Each row is a point. The ring and each string are closed loops that go straight from each point to the next, and from the last back to the first. Before rounding, they use only three directions, however many columns there are. How many times does the string pass through the ring? Passing back the other way cancels.

Ring, 6 rows:
|  -2 |  21 |  26 |  35 |
| -15 |  18 |  30 |  32 |
|  -3 |  -5 | -10 |  11 |
|  14 | -12 | -24 |  -2 |
|  29 |  -6 | -24 |  -2 |
|  27 |   8 |  -8 |  21 |
String (18 x 4):
| -21 |   0 |  10 |  13 |
| -12 |   7 |  22 |   2 |
| -10 |   5 |  21 |  -5 |
|   2 |  -2 |   4 |  -8 |
|   4 |   5 |  10 |  -1 |
|  19 |  -4 | -22 |  15 |
|  40 | -16 | -56 |  12 |
|  53 | -16 | -60 |   8 |
|  49 |  -9 | -49 |  18 |
|  39 |   5 | -20 |  21 |
|  14 |  22 |  25 |  20 |
|  -1 |  20 |  34 |  16 |
|   5 |  11 |  11 |  20 |
| -12 |  26 |  46 |  25 |
| -17 |  25 |  48 |  22 |
|   5 |   5 |   0 |  21 |
|  -2 |   4 |  -2 |  29 |
|  -7 |  -4 | -14 |  31 |
Times through: 2
